Every row gives one point. The points of each table are mixes of a few directions, plus a little noise. How many directions does each table use, and how many do they share? Where both have some left over, give the other angles between the two spaces (their principal angles), to ten degrees, smallest first.
In the rows, zero is written as 100.

First (5 x 2):
0:  60  78
1:  78  88
2:  88  95
3:  80  88
4: 193 151
Second (6 x 2):
0: 140  28
1:  89 119
2: 114  75
3:  54 183
4: 109  83
5:  93 111
Directions: first 1, second 1, shared 0; angles 90

First (9 x 6):
0: 105 110 104 104  98  92
1:  91  85  90  93 104 114
2:  47  13  46  61 122 182
3: 106 110 105 105  98  91
4: 136 159 137 126  85  46
5: 112 118 112 108  96  82
6: 123 139 125 116  92  64
7: 114 123 114 111  94  78
8:  67  44  65  75 113 151
Second (9 x 6):
0: 111  91  79 136 105  71
1: 109 138 128 114  98  87
2:  74  43  67  59 104 144
3:  99  62  61 113 105  91
4:  97 129 129  95 100 110
5:  94  96 109  64  93 120
6:  65  93 108  86 117 158
7: 119 102 115  37  68  88
8: 131 145 105 195 110  31
Directions: first 1, second 3, shared 1

First (10 x 9):
0:  70 120 120  44  79 120 168 153 145
1: 102 102  80 134 100  99  66  68 112
2: 109  85 133  95  98 104 124 127 124
3: 116 112  64 108  76 115 138 127 100
4: 149  78 112 134 112  94 101 104  56
5: 131  99 103 138 109  99  90  84  65
6: 125 135  80 169  86 123 106  75 116
7:  71  83  63  51  78  98 108 138 139
8: 117  74 125 117 131  79  54  68  59
9:   7 112 122   7 132  74  46  55  85
Second (9 x 9):
0: 101  80  94 105  75  46  49  81  86
1: 136 125  57 147 132  82 110 157 195
2:  96 129 129  61  96 110  87  96 124
3: 123  86  57 148 102  45  74 121 132
4:  86 108 120  81 114 164 153  98  75
5:  90 111 128  63  83  94  73  80  97
6:  89  69  93 114  97 114 123  85  43
7:  70 114 157  34  88 155 116  66  54
8: 110  76  64 146 111  89 116 114  93
Directions: first 5, second 3, shared 0; angles 30, 40, 50

First (11 x 14):
0:  18  74  92 124  93  40 178  38  94 109   6 125 165  70
1: 110  85  84 111  91  91  98  98  76 124  99  67 123  75
2:  36 127 136  84 119  96 142  76 161  43  56 195  72 148
3: 136  90  83 105  91 106  74 116  72 125 127  54 108  80
4:  88  82  86 114  92  79 117  83  80 120  77  82 132  75
5: 109 110 107  93 104 112  89 110 110  90 114 108  83 113
6: 128 129 120  77 113 139  65 132 130  70 145 123  45 141
7:  64 123 128  85 115 104 121  90 145  57  81 166  71 139
8: 177  94  79 100  90 128  39 143  63 134 169  27  90  81
9: 129  68  66 122  81  84  88 101  45 152 107  25 146  48
10: 106 120 117  85 110 121  87 113 126  75 118 127  65 129
Second (11 x 14):
0: 123  63 102  46 119 165  95 158  71  80 139 158 111 109
1:  60  37  90 111 110  84 100  38 107 134  36  82  90  48
2: 117 142 133 126 106  88 106 115  51  72  96 127  95  51
3: 137 165  78 114  90   7  94 128 154 115 108  76 126 169
4:  72  83 101 122 117  45  93  45 154 129  58  43  87  72
5:  77  99 109 126  97 154  92  60  87  88 114  98  81  74
6: 119 117  72 118  83  67  98 105  86 113  83 131 124 120
7: 101 124 132  94  74 115 135 129  25  72  90 115  90  74
8:  74 143 113 139  86 119  94  52 136  90 130  38  73 111
9: 143  44  73  45 162 111  58 153 151 110 140 156 132 128
10:  78  83  97  58  58 146 133 118  77  97 107  77  91 143
Directions: first 2, second 6, shared 0; angles 30, 90

First (11 x 20):
0: 111  96 190  69  71  22  70  68 142  81  36 100 146  67  85 111  80  83 127  80
1:  93  86  83 123 112 123 112 112  95 121 129 106  68 116 101  85 115 109 105 112
2: 135  72 144 105  91  86  94  85  93  91 111  90  77  78  96  72  95  88 142 108
3:  95  92  53 126 118 147 120 117  74 114 147 103  59 121 109  83 117 110  97 116
4:  79  99  75 113 112 117 111 115 104 120 113 111  88 118 103 101 112 113  89 103
5: 106 135 136  50  73  43  70  76 121  63  29  91 176  72  94 141  71  84  80  70
6: 144  70 114 118  98 117 105  92  65  90 143  83  50  85 102  57 102  89 140 120
7: 129 122 140  60  73  57  76  71 100  56  51  80 150  64  96 117  74  78 100  80
8:  66 118  45 107 117 130 114 123 101 118 110 112 103 129 106 117 112 116  63 100
9:  68  98  74 116 115 118 111 117 114 130 113 117  89 126 101 107 117 116  87 103
10:  76 113  47 112 117 135 114 121  91 116 121 108  91 126 107 109 112 115  70 107
Second (9 x 20):
0: 140  81 110  74 108 113 105  59 107  49  49  55 133  72 104  80  87  83 114 105
1:  70  73  94 125 100 107 111 105 117 156 144 103  76 131  92  91 131 105 104 112
2:  93 114  67  88 128 128 111 102 113  71  51  99 126 101 110 110  92 112  78  96
3:  76 124 118 121  73  63  82 137  79 143 159 146  62 113  92 120 103 108  99  90
4:  89 112  94 134 104 104  99 144  74 124 149 146  41 111 103  97 102 119 108 103
5: 126  94 116  92 118 105 101  92 106  58  53  99 104  76 106  86  81 101 119 100
6:  78 116  91 115 105  99  99 129  98 116 113 132  80 112 102 112 101 115  92  96
7: 166 101  88  46  75 112  95  32  67  33  78   5 167  62 104  92  84  52  89 102
8:  61  86 124 106  90  69  96  99 141 148 104 114 110 122  87 113 118 106  99  95
Directions: first 3, second 5, shared 3

First (9 x 32):
0: 106  99  97 103  70  98 106  90 109  83 110  83 113  97  92  93 112  97  94  86 114 101  86 111  92  82  84 124  91 109  98 103
1:  88 103 138  84  50 111  41  77 103 106 176 127 100 105 128  95  71  39  57 195  75  94 109 136 115  16  21  82 141 121 140  83
2: 106  99  93 103  77  97 111  93 108  82 100  82 112  94  91  92 112 103 100  77 117 101  86 108  91  91  94 124  88 107  96 107
3: 120 129  95 137  73  78 119 112 107  77  97  58  91 119  72  83 126 116  90  63 114  89  68  86  79 116  90 134  69  94  76 104
4:  97  88  94  88 108 106 105  96 100 101  90 106 108  90 105 105 100 103 109  94 106 104 105 103 104 102 110  98 103 102 103 104
5: 110 105  89 112 100  92 121 106 103  89  83  81 101 101  84  96 114 117 106  66 112  99  87  91  91 120 113 117  82  96  84 105
6:  96 109 113 102 108 100  82 106  95 114 114 113  87 110 108 102  88  89  91 131  82  96 109  96 108  97  89  82 113  96 105  91
7:  87  74  92  74 139 115 105  98  93 116  75 128 106  84 114 116  88 107 121  99  97 110 126  98 112 116 135  80 113  98 107 102
8:  93  92  90  94 176 104 114 124  83 132  54 125  82 101 106 119  87 129 129  90  84 105 126  68 112 163 162  63 104  77  87 100
Second (9 x 32):
0: 115 133 106 104  18  81  90 112 122  77 149  52 121 109  98  80 119  63  53  95 133  76  84 120  51  49  46 142  84 120 118 112
1:  89  73 100  76  93 113  94  79  99 100 106 121 115  84 113 110  95  91 106 110 105 112 116 119 111  78  93  93 113 111 117 102
2:  97 100 101  99 137 108  95 103 101 109  86 105  99  94 102  95  83  99 107 117  82  95  93  94 111 110 124  92 111  95  94  93
3: 108 125 103 122 122  89 102 124  97 109  91  89  79 117  91  94  98 110  97  99  86  89  91  76  95 129 113  95  93  86  84  95
4: 108  79  84 108  71 104 123  62 112  60  87  78 125  80  74  87 121 116 115  63 121 114  65 119 108  83  95 144  82 113  83 103
5:  98  93  95  99 131 106 106 100  97 106  79 107  98  94  98 101  93 111 115  98  91 103  98  93 111 118 126  93 103  94  91  97
6: 110 132  91 103 143  90 109 146 109 114  75  68 104 103  99  88  92  98  95  87 101  71  90  76  69 134 151 107  92  89  89 106
7:  85  95 114  71  66  93  82 120  81 131 139 141  83 120 139 139 105  83  83 114 115 108 173 102  85  92  61  54 112 101 145 112
8:  91  69 107 117 118 116  99  55  82  95  88 140  76  98  86 106  94 129 130 118  67 132  91 100 160 107  90  80 112  92  80  80
Directions: first 3, second 5, shared 3

First (8 x 32):
0: 108  93  33 180 158  93 165  71 104 108  49 127 108 157  80  20  67 123  47  61  79 101 118   7  20 106 112  97  58  93 110  65
1:  96 101 128  66  77 102  75 112  98  98 121  89  97  76 109 132 114  91 123 115 108 100  93 137 134  98  95 102 117 101  97 114
2:  96 106 146  46  60 105  56 119  96  95 135  82  93  59 115 155 121  85 136 127 114 100  87 162 155  94  94 103 127 104  94 124
3:  99 104 119  77  83 104  79 109  98  98 117  91  96  84 106 123 110  94 114 112 107 100  93 125 123  98  97 102 111 101  97 110
4:  95 108 155  36  53 106  46 125  95  97 144  78  94  52 116 164 126  82 144 132 114 100  84 174 169  95  90 104 134 107  93 129
5: 105  94  59 150 138  95 140  81 104 102  67 118 106 139  87  50  78 114  67  75  89 102 114  43  47 102 107  98  74  95 105  77
6: 102  99  87 116 110  99 113  94 102 101  88 106 104 111  96  84  94 105  89  93  97 101 104  82  82  99 102  99  92 100 104  93
7: 102  97  74 129 120  97 124  87 100 102  81 110 101 124  93  68  87 110  80  85  93 100 106  66  68 104 105 100  85  96 101  88
Second (10 x 32):
0:  97 118 115  59 104  85  89 109 103 114 141  83  99  67  95 120 118 138 104 124  96  95  81 120 121  64  99  99 118 102  96 119
1:  67 128  53 103 131 103 118 102 112 117 120  72  68 117  99  86  83 195  96 122 111  98 116  63 113  37  87 121  88 100  69 132
2: 121 148  95  88 140  81 117 107  70 127  76 125 135  84  95  83  90  92 112 101 124  70  88 126  61 120 124  77 110 113  99  39
3: 126  70  98 124 105  73 103  75 130  97 162 104 109  76  81 113 135  93  55 134  45  85  63 101  68  73 111  98 122  69 151 123
4: 130 111 148  99  62 106  91  85  80  81  80 117 122 119  68 123  87  70  88 105 113  99  98 114 120 135 125 108  86  91 108 102
5: 107  83  78 175  70 133 104  72 106  68  80 111  87 157  92 109  72  64  87 121 108  91 125  83 101 125 110 132  77  70 111 119
6: 134 121 132 102  91  89 110  78  85  94  93 118 128 115  54 107  87 106  66 111 101  92  87  94  98 110 131 104  86  88 113 101
7:  84  61 146  54  65  99  81 108 115  85 112  75  85  93  95 107 121 125  88  62  73 151  99  73 146  84  75  99  88 112  91 146
8:  72  83 120  55  92 112  86 135  87 102  52  94  93  90 138  82 102  76 144  31 116 137 121 101 119 133  69  79  94 140  68  74
9:  62  77  17 139 140 119 101 129 111 115  82 101  73  84 184  71 106  41 163  88 113  82 123 124  51 120  67  85 129 113  94  47
Directions: first 1, second 6, shared 1
